Rows are points. The window is the flat piece filled in between its corners: a triangle in 3 columns, a solid with four corners in 4, and so on. A path goes straight from each point to the next, and from the last back to the first. List the points from which the path goes on through the window.

Window:
[[-12  -6 -58]
 [ -4  18  19]
 [ 30  13  42]]
Path:
(1): [-6 32 11]
(2): [-19 -30 -17]
(3): [-28 -47 -54]
(4): [ -6  28 -68]
(5): [ 25  46 -12]
(6): [  7 -23   0]
(7): [-18 -20 -17]
(8): [ -7  43 -27]
(9): [-11  35 -19]
(10): [-11 -17 -10]
(11): [ -6 -20   6]
(12): [ 7 47 20]
(13): [ 6 60 27]
(14): [-11 -35   6]
(15): [-29 -41 -31]
(16): [  3  48 -23]
Through the window after points: 11, 13

Window (4 x 4):
[[ 37 -16  18 -20]
 [-53 -72   1  -1]
 [-30 -12 -27  48]
 [  3  33 -33 -23]]
Path:
(1): [-12 -29 -31  10]
(2): [-15 -20 -61  13]
(3): [-23   6  -4  25]
(4): [-43 -33  19 -20]
(5): [  6 -54 -27  -9]
(6): [  9 -39 -12  18]
(7): [  7  13  38 -14]
(8): [-51  -6   5 -28]
(9): [ 40 -20 -47  14]
(10): [ 11   6 -42 -36]
(11): [-24  21   3  12]
(12): [ -2 -18  48   4]
Through the window after points: 2, 8, 10, 12

Window (6 x 6):
[[  2 -10  45  18  -6 -20]
 [ -9 -14  48  58  49 -16]
 [ 37  16 -51  -3 -24  21]
 [ 71 -28 -28  25  -2  37]
 [ 35  47  11  65  -3 -43]
 [ 29  28  17  11  16 -47]]
Path:
(1): [ 42  41   0  34 -17   7]
(2): [ 26   5 -37  15  -4 -23]
(3): [ 43 -23  -6  20   1  -8]
(4): [46 18 -8 20  0 16]
(5): [ 24  31  34  28   4 -13]
(6): [ -6   9  11  66  19 -55]
(7): [ 31 -22  -1  36  -9 -31]
(8): [37 14 18 14 21 23]
(9): [14  5 43 31  9  7]
(10): [  3 -10  29  26  12 -42]
(11): [ 21   2  -3  38   6 -52]
(12): [ 0 22 42 29  9 11]
Through the window after points: 1, 3, 7, 9

Window (9 x 9):
[[-33 -15  14  44 -19 -11 -14 -12 -18]
 [ 23 -31   4  32  14 -25   9 -19   2]
 [ 33  65   1 -28  26   4   5 -17  11]
 [ 16  -6   1   2 -51   6 -58  35 -16]
 [-48  -8   0   6 -19  34  17   5  25]
 [-13  15   7  18 -46  67 -25   7 -16]
 [ -7  14  15  27 -32  12  16  18 -44]
 [ 23  23  25  -9 -36  -6   0  -6  95]
 [-18 -35 -34 -22 -41  21 -15 -58 -13]]
Path:
(1): [ 16  -7  22 -11 -21   6  -7  -8  40]
(2): [ -6  20 -33  31 -34 -18   7 -33  37]
(3): [-21  -3 -23  23 -21   3   2  13  -1]
(4): [-12   8  44  -6 -10  21  -8 -32  15]
(5): [  1 -29  62  20 -26  -9   7 -26  25]
(6): [ -1  55 -59  -2 -30  34 -28  27  27]
(7): [ -5  20 -14  28  -7  -5  -8  -2  13]
(8): [-12  -6  53  -5 -23  16   4 -14 -53]
(9): [  6 -12  44  -2 -38  16 -18 -13  -7]
(10): [ -9   3 -49   8  -6  12  14  -7  13]
(11): [-48  -4 -52  57  -4  17  -1 -37 -10]
(12): [ -6 -15  44  -1 -50  11  -7  24  -7]
Through the window after points: 1, 3, 5, 7

Window (11 x 11):
[[-18 -23  60  -3  21  16 -32 -32 -22 -20   7]
 [-51 -22 -24  13 -43  54  24  -3  30  26  37]
 [-38 -34 -75 -26  52  -1  -4  -7 -17 -32 -27]
 [ 40  33   1  -1  27  39  12 -18  32  31  -7]
 [-57  20 -27 -39  14  34  19 -49 -36  -3  41]
 [  8   3 -47  21 -45  15 -15  -8  22 -35  19]
 [ 51  22  34  -3  64  -7 -48  30  30   8  13]
 [ 10   8  27  22  75  13   5   2  -2 -74  -2]
 [ 26 -13 -10 -11  18  27  28 -23  10 -30  38]
 [-16  -7  27  -9 -27 -31   4   2 -23  22 -10]
 [ 17 -25  29  49  12  64  -5  30 -18  44  24]]
Path:
(1): [-11 -18 -27  10  28  -2  -8 -45  -8   0  -1]
(2): [ 20 -11 -16  69  59   7  60 -12  38  38   7]
(3): [ -7   1 -12 -21   4  41 -10  -2 -13  -4  17]
(4): [ 22 -12 -29 -25 -13  62 -11  20 -13 -12  14]
(5): [-17  12 -13  43  29 -25  21 -33  28  -5  15]
(6): [ 10  -5  16   7  27   0  -1 -33   8  10  10]
(7): [-1 -1 15 -3 32 53  1 15 -3  1  6]
(8): [-31  26 -45 -44 -14  59  29  52   8 -21  30]
Through the window after points: none
